Each row of a before or after table is a point. One or more steps were done to the points. Then noise was added and the rows were shuffled. The steps act on how far a point lies along the listed directions, d1 being the first. Write out the steps. A step turns or swaps two directions, mirrors them in a line or flattens them onto one, adds a multiple of one to another, or multiplies one. Angles are multiples of 10 degrees, from the lower direction toward the higher: turns from -170 to 170, lines from 10 to 170 but not 90. Use the fewest steps. Two steps may share a direction if one is a turn and the other turns, adds or multiplies; they go together, in the order done. Otherwise the lowest direction goes first.
In the rows, 128 means zero.

Directions:
(1): [108 162]
(2): [ 94 108]
Before (13 x 2):
[[158 149]
 [131 159]
 [130 145]
 [143 156]
 [145 162]
 [ 86 110]
 [161 133]
 [ 73 125]
 [151 153]
 [111 119]
 [158 142]
 [185  76]
 [143 154]]
After, 13 rows:
[[ 92 171]
 [112 131]
 [161 127]
 [160 133]
 [140 138]
 [154 146]
 [ 86 150]
 [164 118]
 [163 140]
 [125  52]
 [159 115]
 [154 106]
 [158 133]]
Steps: turn d1 and d2 by -50 degrees

Directions:
(1): [160  96 137  95]
(2): [159 134  83 140]
(3): [ 95 118  96  97]
Before:
[[107 132 156 136]
 [212  94 111 108]
 [ 99 117 149 106]
 [123 138  96 139]
 [ 68 127 147 120]
 [106 125  98  99]
 [180 109 108 115]
 [196 113 130 122]
 [ 78 125 118 105]
 [133 112 131 113]]
After, 10 rows:
[[195 125 112 135]
 [ 67 144 123 140]
 [134 128 106 134]
 [ 78 132 109 113]
 [ 98 148 107 142]
 [180 112 102 119]
 [212 110  88 128]
 [108 143 139 150]
 [106 123 101  97]
 [124 108 140 103]]
Steps: swap d1 and d2

Directions:
(1): [125  88 130  94 130 116 177 156 160]
(2): [134 116 152 135 153 123  75 173 158]
(3): [176 130 144  85 104  89 110 119 112]
(4): [163 138  80 146  90 142 129 167 137]
(5): [150 174 168 136 146 137 164 160 112]
Before (13 x 9):
[[104 130 137  87 107 107 175  63  79]
 [165 138  99 112  97 104 145  48  61]
 [175 118 140 114 128 118 117 168 134]
 [121  80  84  99 110 113 149  92 127]
 [132  99 140 155 154 128  61 184 146]
 [ 64  75 121 141 153 134 166 142 171]
 [118 102 114 141 121 148 122 164 152]
 [127  94 102  89 107 123 168  92 145]
 [106 155 105 157 162 143 139 132 142]
 [129 125  81 147  89 135  82  89  88]
 [138 122  96 152 128 140 140 198 160]
 [122 160 128 167 110 138 109 108 134]
 [104 125 162 109 163 115 136 121 134]]
After (13 x 9):
[[142 109 173 105 161 113 118 141 132]
 [100 132 121 148 152 147 147 153 148]
 [ 69 137 112 136 123 150 193  82  94]
 [123 128 113 124 129 129 148  92 101]
 [183 130 136  99 115  92 118 176 133]
 [145 133  98 158 104 141 153 187 148]
 [148 102 146 143 148 116  55 183 140]
 [133 139 119 144  94 121 105 106 141]
 [122 122 107 131 102 121  79  70  80]
 [103 123 114 130 139 123 160  27  73]
 [127 136 125 116 124 139 168  93 123]
 [154 149  83 134 120 122 128 148 142]
 [157 123 134 118 108 126 108 159 132]]
Steps: flatten d1 and d5 onto the line at 40 degrees; turn d3 and d4 by -90 degrees

Directions:
(1): [134 142 153 128  98 122 166 133  80 167 129 176]
(2): [165 141  73 124 138 124 105 156  79 150 118 103]
(3): [114 164  82 139 109 139 155  72 112  96 143 126]
(4): [135 158 163 147 120 164 108 164 102  84 165 121]
(5): [ 78  73 116 119  97 153 114 128 100 143 153 109]
Before:
[[117 129 104 128 140  97 155  83 135 137 128 149]
 [135 182 117 126 131 133 151 123  91 129 140 151]
 [113 139 126 129 100 121 160 109  90 160 148 144]
 [127  69 159 109 144 113 133 124 175 140 109 140]
 [ 74  86 110 124  99 175 111 107 109  97 169 100]
 [142 116 123 118 158  90 143 141 144 169 111 141]
 [110 149 193 135 114 152 121 143 151  80 160 131]
 [138  83 179 115 161 106 100 182 137 157 109 129]]
After, 8 rows:
[[145 186 101 126 134 134 144 129  74 135 136 145]
 [135  85 184 116 159 106 102 181 140 155 109 131]
 [113 107 167 122 148  93 161 119 183 148 119 161]
 [104  61 198 111 136 115 149 102 210 123 114 158]
 [ 89 118 146 133 132  97 173  61 173 120 135 169]
 [109 137 134 128  97 121 164 105  95 157 148 150]
 [153 164 132 131 124 149  95 174  94 105 148 103]
 [ 89  92  88 122 103 174  99 119  87 106 164  90]]
Steps: add 1.5 times d4 to d2

Directions:
(1): [125 109 129 138 124  98 158 129 113 159  92 101  69  96 188 134 112 150]
(2): [ 62 108  71 151 148 120 140 119 136 142 128 154 131 126 110 188 145 138]
(3): [163 141 112 149 137 139 118 101  85 129 151 100 177 108 178 173 145 107]
Before:
[[156 132 103 140 151 124 122  98 109 120 160 128 188 124 147 172 138  97]
 [ 92 116  87 142 137 136 135 139 147 130 123 126 120 139 101 158 125 127]
 [170 136 154 120 102 105 140 131 113 158 106  76  77  94 177  85  99 138]
 [118 114 112 132 123 122 131 120 137 147 101 148  96 136 122 136  99 158]
 [172 150 209  91  82 110 133 149 113 130  79  75  30 116 187  31  60 170]
 [155 147 157 112 116 156  98 137 126  91 169 155 175 159  90 111 139 100]
 [122  96 121 151 122 113 148 126 117 138 110 110 111 101 149 147 133 133]
 [110 121  84 164 136 135 123 102  97 125 149 119 158 104 146 195 152 104]
 [177 152 166 102  95 121 127 156 132 123 107 118  96 149 146  69 107 127]
 [132 138 103 160 141 148 137 112 122 141 133  93 143 104 154 179 138 135]
 [ 64  88  81 150 144 115 164 113 126 152 108 134  91 105 148 172 127 156]]
After, 11 rows:
[[174 142 136 129 121 150 119 134 118 117 136  88 142 130 143 120 116 108]
 [141 103 147 138 114 113 145 135 120 131 105 104  99 105 147 114 124 133]
 [ 75 107  82 146 126  93 157 126 132 175 100 115  70  97 144 155 119 155]
 [ 15 106  41 171 143  97 157 107 105 169  97 126  71  98 171 226 118 181]
 [158 132 182 107  98 133 120 147 138 105 121 117  93 130 110  59 108 116]
 [ 77 120  63 149 130 111 142 131 130 149 116 154 118 140 133 188 141 137]
 [164 130 119 138 121 133 121 104 106 143 117 121 127 122 162 149 105 142]
 [146 139 162 122 115 142 139 145 158 129 111 102  91 125 116  86 110 148]
 [102 130 121 124 127 148 107 137 142 102 162 179 167 162  67 143 145 112]
 [186 125 166 122 117 134 140 115  97 131 118  80 107  99 199  96 108 132]
 [144 125 162  97 126 112 128 141 166 110 126 153 117 151  86  71 104 121]]
Steps: turn d2 and d3 by 160 degrees

Directions:
(1): [148 128 222 120 143 137  60 102 141 138 113 134 148 117  96 119 151 121
 135  80 153 140 143 108  95 155 126 132 101 111  93 125]
(2): [124 162 137  49 161 106  98 116 140 156 133  98 142 131 119 134  56 118
 129 154 133 166 113  95 151 122 142 137 178 158 130 137]
Before (10 x 32):
[[127 148 134  82 152 108 106 121 139 146 126 108 138 131 133 133  77 110
  126 141 139 142 113  96 136 124 134 126 165 145 133 136]
 [124 138 121 106 142 114 124 121 136 137 132 115 130 137 134 129  98 123
  120 146 135 132 123 121 134 115 135 133 146 146 133 123]
 [112 150  95  97 140 109 128 136 137 150 127 123 128 122 130 139  80 125
  123 158 129 139 118 108 149 116 137 125 162 145 141 146]
 [129 137 135 121 123 128 134 130 123 119 122 118 124 131 143 118 114 126
  121 118 127 144 132 115 139 132 121 128 127 130 148 133]
 [141 115 136 142 127 130 135 137 120 128 129 136 122 108 121 125 143 131
  133 133 125 122 137 143 121 128 131 126 117 119 137 133]
 [128 127 115 129 117 128 153 138 127 130 130 127 123 138 129 143 120 144
  123 142 122 127 137 136 143 125 114 131 140 132 131 132]
 [112 158 125  88 149 123 106 127 121 132 126 111 131 137 133 135  94 110
  136 141 127 153 121 109 131 122 145 122 172 135 125 137]
 [110 103  56 171  98 133 187 150 124 106 120 143 102 126 150 131 165 140
  113 146 114 101 124 154 140 122 114 127 113 126 151 127]
 [128  89  54 216  70 149 214 153 112  88 129 158 109 119 159 123 182 147
  114 135  97  76 131 173 118 109 115 100  96 104 148 118]
 [118 120  23 167 105 138 207 165 107 103 128 153  92 133 158 133 133 132
  104 170 100 118 118 166 164  96 128 123 123 138 163 126]]
After (10 x 32):
[[137 117 122 138 128 127 144 140 119 128 132 134 118 111 126 126 135 132
  131 142 121 122 134 145 127 123 133 125 124 123 143 134]
 [122 152 143  88 149 112  91 123 144 157 119 124 139 117 114 134  88 120
  128 135 142 148 124  96 133 129 137 128 151 138 123 145]
 [130 137 142 121 124 129 128 129 124 120 121 119 126 130 142 117 117 125
  121 114 129 146 133 113 137 135 121 128 124 128 145 133]
 [122 152 164  97 149 131  81 117 125 131 119 119 137 132 121 130 115 108
  139 117 136 151 130 106 113 134 141 123 152 123 110 135]
 [113 120   9 148  92 123 227 158 116 108 142 128 111 129 170 134 102 141
  110 187  87 103 110 155 159  88 130 105 157 142 170 128]
 [129 133 125 114 123 125 141 133 130 136 130 122 126 137 124 144 109 141
  123 144 126 135 135 128 144 127 116 132 145 136 129 133]
 [138 139 178  98 152 118  80 111 143 144 118 118 144 124 119 128 106 109
  129 110 151 140 124  94 114 139 130 127 139 129 114 133]
 [102 127  42 118 118 115 181 149 130 123 126 122 108 131 151 137 110 135
  112 173 114 125 110 135 163 112 125 132 153 151 159 134]
 [115 153  37  92 137 116 175 152 120 130 132 125 107 136 149 138  67 122
  106 192 106 154 105 135 183  91 141 130 169 165 162 135]
 [131 137 150 106 147 117 104 114 140 139 128 118 135 133 124 126 107 121
  123 130 143 134 128 115 124 124 135 133 137 140 123 122]]
Steps: turn d1 and d2 by -50 degrees

Directions:
(1): [114 131 128 139 161  82 147 104 123 124 124 126 157 110 134 101 107  95
 133 152 106 150 153 124 128 177 174 118 116 196 127  72 137 121 107 129
 168 140 119 121 152 130 101 119  95  72 123 184 111  69 180 169 182 113
 109 103 119  99  88 110 112 157 140 105]
(2): [143 179 147 154 138 136 162 115  90  83  76 110  63 142  98 126 129  94
  77 100  95 112 103 123  93 134 154 149 121 134 168  92  97 153 159 102
 173 136 119 127 132 152 170 156  82 142 131 149 150 142  75 126 130 155
 103 149 106 144 105 155 170 111 122  93]
(3): [133 129 172  55 124 111 136 130  84 171 183 118 130  97 113 128 124  79
 155 135 150 128 120 135 139 108 180 156 102  95 125 123  70 124 106 145
 138 146 188  99 162 108 172 132 161 118 172 134 103 122 149  90 134 109
 136 122  69 147 143 141 162 101 140 102]
(4): [135 161 155 160 126 167 123 118 137 131 134  95 140 127 165 102 135 110
  67 165 116  92 126 164  77  92 109 132 117 174 122 174 102 111  60 137
 126 150 146  99 144 107 149  82  82  93 132 147  91 123 101  83 122 131
 143 135 145 131 124 108 107 121 127 206]
(5): [175 130 110 163 134 126 131 165  63 141 134 158 132 135 129 104 116 173
 135 121 202 174 136 182 146 117 112 157  96 105 190 154 153 141 101 158
 175 129  92 113 102 115 100 132 126 102 117 183 108 130 115 115 147 140
 150 175 111 105 128 183 127 136 125 123]
Before, 11 rows:
[[124 120  97 158 141 129 134 139 143 119 109 133 117 136 139 138 143 155
  118 123 135 139 130 133 135 123  90 115 136 133 138 128 171 134 136 119
  143 121  99 131 100 139 102 135 110 128 103 133 136 131 114 139 138 144
  135 138 137 111 124 136 105 147 124 147]
 [122 108 102 139 137 123 125 129 145 135 139 150 162 125 154 134 114 156
  156 137 139 157 148 127 152 151 117 113 129 149 111 121 176 127 115 133
  127 133 102 132 128 125  78 113 133 104 126 125 120 105 160 157 151 131
  139 120 133  90 121 128  98 164 124 132]
 [123 135 147  86 126 121 126 127 108 136 147 123 116 107 102 119 124 100
  145 129 130 135 122 123 131 119 166 139 133 122 127 108 104 124 104 128
  147 136 150 134 148 129 134 123 130 122 147 133 130 118 143 128 136 115
  122 111  93 136 132 132 141 119 134 106]
 [152 150 157 122 126 138 128 137  91 144 135 130 114 126 124 111 123 117
  113 124 154 132 119 158 105 101 146 163 108 111 153 140  95 126 102 143
  162 138 147 107 131  97 164 115 120 121 145 144  95 129 109  99 130 132
  151 138  98 111 131 152 148  93 146 150]
 [141 111 110 149 105 140 108 142 137 136 118 140 133 142 145 132 133 178
  139 127 156 140 135 139 137 115  89 132 133 100 135 168 154 134 122 144
   94 114 104 140 104 115 100 140 154 146 121 117 136 162 120 120 106 131
  147 148 155 117 142 136 122 117 130 146]
 [138 126 128 119 111 143 138 131 140 114 118 128  95 148 103 143 134 138
  120 101 122 120 104 112 130 112 124 139 137  75 124 121 116 144 171 102
  116 123 139 147 121 137 151 138 155 172 130  84 143 176  87 121 100 146
  125 145 130 150 149 138 142 118 121 107]
 [121 114 119 100 102 125 121 149 132 120 144 143 104 136  99 158 140 149
  156  91 136 119 125 111 151 119 124 125 147  67 137 127 132 146 180 108
  112 119 143 145 121 141 139 150 165 188 143  85 161 170 108 117 100 127
  127 129 110 143 165 136 149 125 113 109]
 [130  99 137  61  97 118 107 146 124 150 171 140 130 125 105 157 137 143
  180 121 151 121 111 111 162 120 123 121 126  65  94 141 130 129 155 137
   90 117 159 148 126 129 132 141 187 164 146  74 136 155 138 122 106 115
  145 121 118 150 166 134 149 105 129  98]
 [116  84  91 144 113 131  91 132 172 117 122 133 156 134 145 149 136 144
  157 133 125 129 131  96 145 135 105  91 143 139  99 136 162 126 151 121
   85 114 108 152 103 140  91 123 148 146 136  98 138 128 133 157 118 113
  140 112 158 123 133 104 105 158 123 147]
 [138 132 133 123 130 110 130 123  86 147 161 130 158 114 136 113 108 121
  150 144 156 147 143 156 144 136 151 152 103 134 138 126 118 117 100 145
  147 147 134  99 130 111 123 124 138 105 131 163  99 105 147 108 148 126
  135 136  95 123 127 150 125 142 120 104]
 [154 135 140 134 125 111 140 154  72 156 148 143 145 121 128 115 126 133
  146 127 175 166 140 151 132 126 144 143 102 116 163 133 127 134  92 160
  160 123 122 124 115 118 110 130 134 100 126 172 104 123 140 111 145 115
  136 138 105 115 113 141 144 125 132 110]]
After:
[[ 99 120 137  87 136 120 136 120 154 140 141 109 113 113 127 156 146  96
  128 131 103 111 117 105 132 115 135 117 140 125 101 107 115 126 140 111
  125 132 160 120 138 136 150 136 135 139 139 102 131 127 135 120 129 126
  126 105 108 143 135 111 129 123 134 131]
 [109 136 120 170 134 115 135 115 158 107  95 125 146 136 141 127 133 129
  117 136  93 131 150 102 109 166 127  96 144 180 115  99 159 123 124 120
  124 110  96 158 114 147  88 119 100 114  94 139 136 112 146 164 137 119
  104  99 166 109  90  78 113 149 127 128]
 [134 138 111 156 137 121 128 135 108 108 107 141 120 130 111 103 118 143
  129 126 137 154 137 138 129 137 134 132 135 154 154 109 154 132 103 126
  167 127  90 147 119 138  90 121  95 106 110 163 138 110 131 158 151 131
  120 129 127 109 110 146 115 146 128 118]
 [106 130 103 176 145 106 130  96 147 109 110 126 170 129 154 110 108 131
  127 153 101 140 157 124 129 177 133 111 134 204 112  99 161 114 121 119
  137 136  94 128 121 132  80 112  98 100  96 157 121  85 155 165 160 131
  110 109 151 102  98 109  90 176 116 120]
 [ 98 114 129 105 150  96 139 102 151 143 152 132 168 106 148 133 108  98
  162 151 100 146 150 104 146 173 165 108 124 178  87  77 147 120 114 126
  134 147 136 125 164 126  99 110 129  84 143 132 115  74 195 167 171 113
  122  85 113  94 107 102 107 162 134 112]
 [149 130 118 117  79 169 120 176 109 107 128 147  59 158  85 173 155 183
  134  62 162 108  96 128 145  76  85 147 148   8 171 171 126 163 202 107
  104 110 131 150  91 147 165 167 174 235 142  59 180 227  40  79  61 153
  140 172 108 164 192 173 173 101 100 118]
 [167 134 131 117  88 182 130 156 113 119 116 134  63 162  91 157 150 166
  111  75 158 113  80 131 126  69  91 160 134   9 150 165 104 158 186 108
  106 115 139 145  99 133 178 152 176 213 136  57 153 227  35  81  59 166
  142 183 122 173 181 172 163  92 112 119]
 [133 138 117 174 119 160 110 132 161 113  93 138 122 153 142 124 136 161
   98 123 123 116 127 137  95 113  89 126 148 141 128 155 147 121 127 123
  122 117 106 139 102 114 124 108 105 144 108 107 124 141  96 132 110 145
  147 128 163 100 127 122 109 115 134 187]
 [132  94 134  85 105 120 101 143 116 152 165 127 145 110 125 150 134 106
  175 131 152 131 117 109 153 111 148 124 115  95 114 136 108 127 133 137
  101 129 157 123 128 123 132 133 174 144 174 106 118 133 138 112 119 102
  151 117 101 144 151 130 144 127 132 123]
 [124 108 133 100  82 164 100 134 164 142 132 117 113 140 136 162 151 154
  139 117 132  97 110 111 129  87  89 131 150  65  97 181 116 128 145 127
   45 111 149 145 116 118 148 144 186 195 144  53 152 196 103  92  66 127
  147 134 152 156 172 118 143  88 128 152]
 [168 113 109 120  78 165 103 177 107 122 131 157  91 165  99 163 151 210
  149  86 181 125  96 138 153  89  62 135 131  26 142 191 157 149 177 135
   94 101 108 161  76 140 128 157 179 199 117  64 160 209  63 107  73 151
  159 176 142 152 181 178 156  97 109 118]]
Steps: multiply d1 by 2.5; add -0.7 times d4 to d2; turn d3 and d5 by 140 degrees
